Each row is a point. Each copy is the shape, with its points in the same order, turned, moved and blurred by noise. Is it also mirrored, or only turned?

Shape (9 x 3):
[[-13.6  53.4   9.5]
 [  2.4 -21.1 -11.7]
 [ 34.2  34.0   2.4]
 [ -7.1  -6.4 -16.5]
 [  4.6   0.8 -16.3]
 [ 14.8  23.5  36.9]
 [ -2.6 -29.1   5.1]
 [ -4.1 -26.8 -15.6]
 [ -6.9 -22.5  -2.8]]
Copy 1:
[[ 56.7  29.5  -6.6]
 [-15.0  -5.1   2.0]
 [ 12.9  49.2  13.2]
 [ -2.1  -4.6 -13.4]
 [ -1.5   8.7  -8.1]
 [ 32.9  24.3  34.4]
 [ -8.1 -19.4  13.3]
 [-15.0 -16.1  -5.1]
 [ -4.3 -16.0   3.9]]
Copy 1 is: mirrored
Copy 2, 9 rows:
[[-26.1  37.6  27.6]
 [  8.1 -21.5 -13.6]
 [ 25.8  28.3  25.0]
 [ -3.4  -7.1 -15.0]
 [  5.6   0.2 -10.3]
 [  3.2   3.3  48.9]
 [  2.5 -36.5  -1.3]
 [  4.2 -26.5 -20.2]
 [ -1.5 -27.3  -8.0]]
Copy 2 is: only turned
Copy 3, 9 rows:
[[-14.8  -0.6 -45.0]
 [  5.5   4.1  28.0]
 [ 35.8  -6.6 -27.0]
 [ -1.6  15.0  14.5]
 [  7.8  15.2   9.1]
 [  8.7 -34.3 -21.8]
 [  0.2 -11.3  37.3]
 [ -1.4   7.7  36.2]
 [ -5.5  -0.6  30.7]]
Copy 3 is: mirrored

Shape:
[[ 25.8   6.7  -8.5 -36.2]
 [-20.5 -24.2  17.7 -20.0]
 [-12.7 -30.8  27.4 -10.8]
 [ 17.9  -1.8  24.1  -6.8]
 [ 20.7 -23.1  12.1  19.0]
 [ -6.2 -11.9   9.3   5.6]
 [  6.1  20.3  -9.5 -56.1]
 [-17.6  26.6  11.1 -23.5]]
Copy 1:
[[ 21.5  -6.1 -21.9 -26.9]
 [-25.3 -18.1   9.4  -9.5]
 [-23.3 -22.5  25.1  -7.4]
 [ 15.8  -1.3  18.4 -12.7]
 [ 12.9 -25.6  23.6  16.7]
 [ -8.3  -9.9   9.8  15.6]
 [  2.9   5.2 -38.3 -37.1]
 [-17.4  27.9 -11.1 -14.0]]
Copy 1 is: only turned
Copy 2:
[[ 23.3   3.2  -5.2 -41.9]
 [-24.3 -20.9  11.7 -11.8]
 [-14.9 -29.2  23.4  -0.2]
 [ 16.9  -0.2  23.0  -1.0]
 [ 23.2 -27.1   6.1  18.5]
 [  0.5  -9.2   4.4  12.3]
 [  1.2  22.3 -11.2 -52.1]
 [-13.9  33.9   8.1 -13.3]]
Copy 2 is: only turned
Copy 3, 8 rows:
[[  7.0 -13.3 -21.0 -39.3]
 [-25.2 -33.5  19.0 -17.4]
 [-10.1 -36.9  27.1  -8.7]
 [ 18.1 -14.5  12.8 -22.2]
 [ 21.9 -25.7  10.4  16.9]
 [ -5.9 -21.4   9.2   3.0]
 [-22.7  -7.0 -24.9 -54.3]
 [-28.0  10.4   6.8 -32.4]]
Copy 3 is: only turned

Shape:
[[-10.3 -21.5   1.8 -22.1   7.5   2.2 -25.2   1.0]
 [-24.9  20.2 -27.2   2.5   8.0  -4.3  11.6  12.9]
 [ -7.0  31.4  29.3 -21.9 -10.4 -12.7  -0.9   7.9]
 [ 15.4  30.5  -5.8 -12.9 -20.2 -37.9  49.1 -37.0]
 [ -7.1  18.0   7.8  -8.2   7.8   2.2  -1.6 -16.2]
 [ 18.1  21.1  26.4 -10.8  19.0  20.8  23.0  37.6]
 [ -8.4  -6.5  46.3   1.1 -36.2 -23.1  16.9  -4.3]
 [  3.9 -20.9   1.5  25.7  14.3 -10.4   9.5  -6.8]
 [-15.1  22.2  16.4 -20.7  19.4   0.5 -35.8  16.2]
 [-26.0  29.2   3.1   1.8 -22.9 -11.7 -34.2   9.4]
 [-26.2  11.5 -30.7  20.2 -19.1  15.1  -3.5  15.3]
 [-24.8  14.1 -12.7  15.7 -10.6  45.2   4.8 -29.9]
 [-28.3  19.0  -5.1 -21.3  19.5 -22.2   2.4  26.3]]
Copy 1, 13 rows:
[[-11.4 -34.6  -2.3  -7.4  -7.5   1.8 -11.4   4.4]
 [-11.0   6.3 -26.9  33.0  13.2  11.2   7.0  21.8]
 [  7.0  16.7  17.2  19.7  -4.7 -28.8 -10.8   4.3]
 [ 14.5  29.5 -26.3  22.9  19.2 -35.3  41.3 -37.4]
 [ -3.5   6.3   2.9   8.9  14.9   1.4  -7.6 -10.0]
 [ 20.8  15.6  35.6   1.1  15.7   2.3  18.4  41.1]
 [-16.2  21.9  19.0   5.3 -38.6 -29.6  22.6 -15.2]
 [-24.6  10.6 -15.9 -24.1   0.2  14.2  24.1   3.0]
 [ -3.3  -5.4  10.7   5.2   5.8  -7.5 -42.0  23.9]
 [ -2.4  14.6 -12.8  26.0 -25.9  -1.4 -35.2   6.0]
 [ -4.0   8.2 -25.0  34.3 -17.8  38.2   3.5  16.7]
 [ -6.2   7.1   4.6  32.2   6.1  53.5   2.1 -27.5]
 [-16.6  -1.4 -11.2  25.8  12.8 -18.8  -6.6  37.3]]
Copy 1 is: mirrored
Copy 2 (13 x 8):
[[-15.1 -21.6  -1.7 -30.9  -0.4  -7.2 -19.1  -9.4]
 [ -8.4  17.7 -31.2  -4.9  21.1 -12.3  19.0   8.9]
 [ -9.7  10.5  33.8   2.7   3.1  -2.1  10.6  12.7]
 [ -2.7  -7.3   3.4  64.6  28.4  16.3  31.2  -9.6]
 [ -1.1   9.4   5.2   1.2   3.1  -4.8   3.4 -19.4]
 [ 39.8   8.4  22.8 -31.7  14.6   6.3  26.9  14.7]
 [ -8.5 -30.5  32.3  19.1 -25.2 -17.1  32.4   3.8]
 [ 21.0 -27.2 -18.5   1.0   6.7 -30.6  10.7 -17.6]
 [-10.7  17.8  23.2 -31.1   8.1 -15.9 -19.1   3.9]
 [-23.7  20.5   2.5   1.3 -16.9 -26.0 -11.7  23.0]
 [ -4.2  17.1 -43.1  -8.5 -19.2 -13.3  10.4  18.0]
 [  4.5  30.0 -33.5  -5.7 -33.0   2.0  16.4 -32.2]
 [-22.3   8.5   1.6 -19.9  35.8 -18.7  12.7  17.4]]
Copy 2 is: mirrored
Copy 3 (13 x 8):
[[-23.9  -7.2  -4.2   4.0  29.1   1.6   1.1 -12.3]
 [ -2.6  35.1 -27.3 -10.4 -10.8   5.4  -9.8  -0.1]
 [-18.1  21.9  30.4 -22.5 -11.8 -14.0  17.5 -10.6]
 [ 41.8  10.3   1.1 -40.3 -33.4 -31.3  -3.8 -44.9]
 [ -5.0  17.7   9.0  -9.4  -1.7   8.4  -2.2 -30.1]
 [  5.0  22.0  30.9 -39.1   5.7  27.3   0.5  25.1]
 [-16.4 -20.7  36.9 -18.7 -31.7 -29.7 -14.3  -9.0]
 [ 10.1  -1.2   3.5   6.0   3.3   0.7 -41.8  -5.8]
 [-32.4  36.9  19.7   2.9  21.4   5.4  17.6  -5.3]
 [-30.8  25.2   6.2  20.3 -22.6 -11.8  23.0  -6.2]
 [-12.4  15.3 -30.5  13.0 -28.3  17.0   0.0   8.5]
 [-14.5   4.2 -15.0   3.4 -32.5  49.1 -10.7 -37.4]
 [-21.4  41.4  -9.6 -22.2  11.0 -17.4  -1.9   5.7]]
Copy 3 is: mirrored
Copy 4, 13 rows:
[[ -1.1  -6.0  -0.8 -25.6  -3.1   1.3 -37.2 -18.0]
 [-28.7  14.0   0.3 -11.2  10.6 -42.9  -1.0   3.4]
 [  2.0  33.0  -3.4 -28.9 -39.8 -15.5  -7.8  11.1]
 [ 21.6  33.5 -12.2 -18.1 -24.4 -49.0  48.9 -31.5]
 [ -9.2  33.3  -3.8 -14.8 -11.2 -11.3  -9.4 -18.4]
 [ -8.9  29.1 -16.3 -19.9  -0.3  20.8  11.8  34.8]
 [ -1.4  -3.4  -9.8 -12.0 -69.0  -7.6  10.6  -8.9]
 [-10.1  -6.8 -29.0  16.4  -3.8  -8.5  -1.0 -21.1]
 [ -7.3  31.3  -6.5 -26.6  -9.2  -8.9 -49.6  12.6]
 [-10.0  21.9  20.0  -4.1 -31.6 -37.5 -38.1   8.2]
 [-34.6   1.7  27.5   9.8   3.7 -32.4  -7.3   3.2]
 [-46.5  30.0  31.6   9.4  -0.3  -3.5   2.5 -35.8]
 [-18.3  12.4 -20.0 -37.6  -1.6 -38.6 -18.8  15.7]]
Copy 4 is: mirrored

Shape:
[[-20.8 -44.5   4.5  17.5  11.8 -13.9 -18.3 -19.0  -4.7  -1.0   1.4]
 [-21.1  -8.0  18.2  18.0 -20.5  -9.8  -5.7 -24.6   3.1  -5.1  16.1]
 [ 29.3  -2.7  -3.4  19.4   8.9  13.2 -26.3  16.5  16.0  -5.6  17.7]
 [-17.0  13.4   2.1   9.9 -10.1  14.0  25.0  -9.4  -4.3  -8.5 -33.4]
 [-16.3 -45.6  -2.8 -25.3   6.5   4.2 -13.0 -19.4  15.8  -8.4   9.8]
 [-17.8  18.8  -0.3  16.9 -11.1 -92.2 -16.7 -19.1   2.6   5.9  -8.0]
 [ -4.5  14.7 -14.2   8.5   8.8   2.5 -16.2  -9.3 -11.5 -10.2  23.3]
 [-11.7  -3.2 -15.2  11.6   3.5  15.5  -7.0 -18.6  13.6 -16.7  27.6]
 [ -7.3   7.4 -10.2  -3.5 -39.0 -76.0 -27.5  13.0   4.6  -8.4  25.8]
 [ -8.6  10.7  -2.7 -41.1   4.8  16.0 -15.9  55.8  16.3   3.8  -9.1]
 [ -2.8  -5.0  -5.1  -1.5   0.1  14.9  18.3 -25.5   8.2   7.4  21.4]
 [-14.0  -3.7 -17.5  -6.5   6.7  14.5 -21.1  79.7   4.4  23.0  10.5]
 [-15.3  18.3   7.5  10.4   4.2  17.3 -33.3  17.1  15.8  18.8  19.5]
 [ 12.4  10.3  -7.1   7.0 -12.0  -1.2 -30.9 -20.9 -39.7 -11.8  19.9]
 [ 13.8 -11.1  30.5   8.6  -9.7   1.3  63.9 -15.2  16.9 -10.5   6.7]
 [ -2.9  -9.3 -12.3  18.1  -9.8 -14.6 -23.9 -11.1  14.9  31.8  -5.5]
 [-19.8  18.4   2.5  -3.7  12.2  -3.9 -19.6 -18.3 -32.9   4.9   1.9]]
Copy 1 (17 x 11):
[[-27.1   6.0   0.3  19.9 -25.9 -16.0  -6.0  14.9 -13.3  10.3   5.4]
 [-12.5  -0.1   3.6  25.4 -24.5 -13.9   7.2 -23.3   1.9 -18.5  14.1]
 [ 10.1  16.3  20.3  13.7  26.1  -0.8 -30.8  -7.1  14.0  -0.7  -9.0]
 [-20.3 -13.8 -30.8  -9.3  16.0 -13.4  13.6 -23.9 -14.4 -28.4  -5.5]
 [-37.0 -11.4  -8.0  11.2 -17.8  13.6 -18.0  15.8  18.4   7.9  19.5]
 [ 23.6  10.5 -17.5   2.8 -44.6 -78.3  25.3 -11.3  25.8   5.1   8.0]
 [ 10.0  16.2   3.0  -4.6   6.0  -3.3  -6.6 -19.6  -3.4   1.9  27.6]
 [ -5.4  18.9  -9.6  17.5   0.4  14.8 -13.3 -17.4   4.3  -9.1  24.2]
 [ 24.6  -4.1   6.7  23.9 -13.9 -69.9   6.8  -5.5  50.0   1.7  41.3]
 [-38.2  -4.0  12.1 -32.0  53.0 -20.1 -13.6  -4.5  47.8  -3.4  11.1]
 [ -5.1   2.1  -8.9   9.9   0.7  27.2  16.2  -9.5   8.3 -11.5   9.4]
 [-36.6  22.6  31.0  -6.3  71.4 -30.1  -0.7   8.8  31.2  10.2  15.8]
 [-23.0  28.1  27.6  -0.2  19.8  -9.3  -4.6 -36.6  21.3   5.4   3.5]
 [ 25.6 -14.8  17.3   1.5  -0.6 -10.6  -9.1 -25.8 -17.9  13.1  30.7]
 [  1.2 -14.6 -11.2  13.0  -4.0  18.2  25.8   9.6  10.3 -66.5 -17.3]
 [ -8.8   6.9  -4.4  23.8  -1.0 -21.1  10.4 -17.0  15.9  27.6 -12.1]
 [ -5.6  -0.1   7.1 -27.8  -8.2 -15.8   9.9 -26.4 -14.2  11.9  23.3]]
Copy 1 is: mirrored
Copy 2 (17 x 11):
[[-29.8 -20.0  16.6  13.2  21.2 -34.8   1.3  -4.2  -8.5 -14.5   5.5]
 [-15.8  -0.9  21.2  27.9  -9.7 -40.2   5.9 -16.9  20.0   4.9   0.9]
 [ 22.6 -24.4 -12.9  21.5 -11.7  -2.0 -10.5  14.5  14.9 -11.6  24.2]
 [ -0.4   6.8  14.0  15.5 -15.2  -1.5  38.5  -0.3  -9.5  25.0 -22.8]
 [-31.0   7.5  19.4   4.4  22.7  -3.2   7.6 -14.8   8.2 -18.5  31.7]
 [ 32.2  18.2  29.4  16.2  39.3 -78.6 -19.3  -7.2   4.6  29.6 -19.8]
 [ 14.2   1.2   1.0  20.6 -17.6 -11.1 -18.2 -20.9  -5.0  -9.5   0.1]
 [ -3.8   2.7  -6.6  34.3 -11.9 -10.0   2.1 -26.0   2.2 -12.6  18.2]
 [ 22.7  45.7  17.1  14.5  14.0 -68.8 -38.4  14.3  25.3   8.7   8.6]
 [  9.2  25.2 -18.0 -24.7   5.1  33.5  -6.6  23.1  33.2   2.1  -6.3]
 [ -0.1  -0.3   3.2   6.3 -18.5 -13.4  23.7 -32.6   2.8  -1.2  22.2]
 [ -0.2   9.5 -54.7 -29.3  -7.3   5.4 -20.5  36.9  22.0  -9.9  -7.9]
 [  1.6 -15.3 -24.7   8.2 -10.6  -1.8 -21.3 -10.9  34.0  10.9  -4.3]
 [ 10.0  -3.4  32.5  19.1 -34.3 -18.2 -35.7  -8.7 -13.4  -2.6   6.4]
 [ 16.5   1.1  24.6  10.4 -24.6 -30.3  75.5  -8.4  23.0  -8.9  11.5]
 [ -2.3 -15.0  -6.1   4.6  12.1 -33.3  -7.9  -1.9  -0.1  32.0  18.4]
 [  2.1  -4.0  23.2  -0.2 -10.0  -9.3 -21.1 -26.6  -8.8   4.9 -24.0]]
Copy 2 is: mirrored
Copy 3 (17 x 11):
[[-24.8 -32.0 -20.9  14.4  -4.3  -0.6 -25.9  -0.9  -6.7   6.8   8.1]
 [-13.9  -2.6  -8.5  14.1  -2.2   0.4 -25.2  29.7  -2.7  -8.8  18.8]
 [ 10.9 -10.9 -10.2  -1.9 -16.9  22.1   3.5   8.5  49.3   6.9  20.5]
 [ -0.1  13.0  17.2  11.9  31.4  25.4 -14.0  11.7  -7.3   6.1 -20.7]
 [-25.8 -37.4 -15.1 -28.1  10.3  12.0 -39.5   9.9  -3.0   1.3   9.0]
 [-11.8  10.3  -4.6  19.6 -19.4 -68.2 -14.0  30.3  10.6 -23.4 -26.0]
 [-11.2   5.2   3.5   4.6 -13.8  15.5  -4.4 -10.0  28.5 -25.7  12.7]
 [-17.4   4.3 -17.4  -3.3   4.9  35.7 -16.8   9.2  23.2 -14.1  13.8]
 [ -2.6 -13.4  -1.6  -8.4 -56.3 -35.6  -0.7  43.9  10.9 -42.3 -13.4]
 [ -6.4 -29.1  51.2 -41.5 -13.6  31.6   1.0  10.6  31.1  14.9 -18.9]
 [-22.1  20.0  -7.3 -25.3  12.1  22.2  -7.7   7.3   5.5  -0.7  23.5]
 [-25.6 -30.2  26.5 -26.5 -53.2  40.2  23.1  -3.8  31.9  26.8 -20.9]
 [-22.3   2.6  21.6   6.2 -23.7  21.2 -11.7  14.7  48.3  14.3  14.4]
 [ 14.3   7.7   6.2  12.4 -24.8   9.0 -23.9 -18.2   5.6 -29.5  23.4]
 [  3.5  11.4 -14.3 -11.7  46.8  22.7  27.2  43.4 -21.0  12.3  19.0]
 [-17.4   8.8 -14.0  -4.7 -17.2 -12.2 -21.5   4.4  26.3  25.8  -5.8]
 [-19.7   4.2  21.2  11.9  -4.0   1.5 -22.0 -12.2   7.6 -18.0   9.8]]
Copy 3 is: mirrored
Copy 4 (17 x 11):
[[  0.2 -32.3  26.2  35.7   4.0 -27.0  -6.5 -17.5  -4.6  -3.3 -21.9]
 [-13.0 -14.4  -6.4  17.5   4.0 -30.7   5.7 -23.2  -7.7   0.1   3.6]
 [ 13.7   8.9  -1.2  17.5  14.9  11.1 -36.3  10.1   1.0  26.0   3.4]
 [-15.8   6.4  -3.1   5.4 -18.0   1.9  36.9   1.0  18.8   1.2 -19.5]
 [ 14.3 -37.5  24.6  13.9  -2.2   6.0 -18.7 -20.9  -3.2 -28.9  -2.3]
 [-11.3  25.2  -0.4  18.8 -30.6 -92.0 -24.1  -6.1   3.7 -20.0 -27.8]
 [-12.6  20.6   4.3  22.7  14.3  -0.4 -14.5   1.4 -20.1 -11.2  -4.4]
 [ -9.4   2.1   4.7  25.8  14.0   8.3 -11.5 -19.2  -0.3 -12.4  13.3]
 [ -1.8   6.1 -29.9  10.8 -12.1 -72.5 -40.6  18.1  -0.7 -39.9  -2.4]
 [-10.5 -12.8  16.0 -19.5 -25.1  26.4 -25.8  52.2   6.0 -10.4  -3.7]
 [  2.2   5.4   8.7  28.3 -12.6   7.8  10.8 -19.8 -12.9  -5.4  19.0]
 [-19.9 -18.2  13.4  22.9 -15.1  18.9 -38.5  77.1   0.6   6.4   2.0]
 [-35.3  -2.2   4.8   8.7  -3.2   1.9 -34.3  13.7 -18.3  21.1   8.0]
 [  0.8  11.8 -23.1  18.4  28.3 -11.0  -9.7   0.2 -39.2 -12.2 -23.5]
 [ 31.3   1.0   4.7   9.6 -15.5 -17.1  51.4 -13.7  18.8  13.5  33.6]
 [ -8.9  -8.3  -5.2  32.5 -31.9 -15.9 -31.5 -10.6  -7.7  11.1 -22.0]
 [-22.6  16.6  14.1   9.7   3.2 -13.1   0.3   0.4 -38.8 -12.8 -29.7]]
Copy 4 is: mirrored
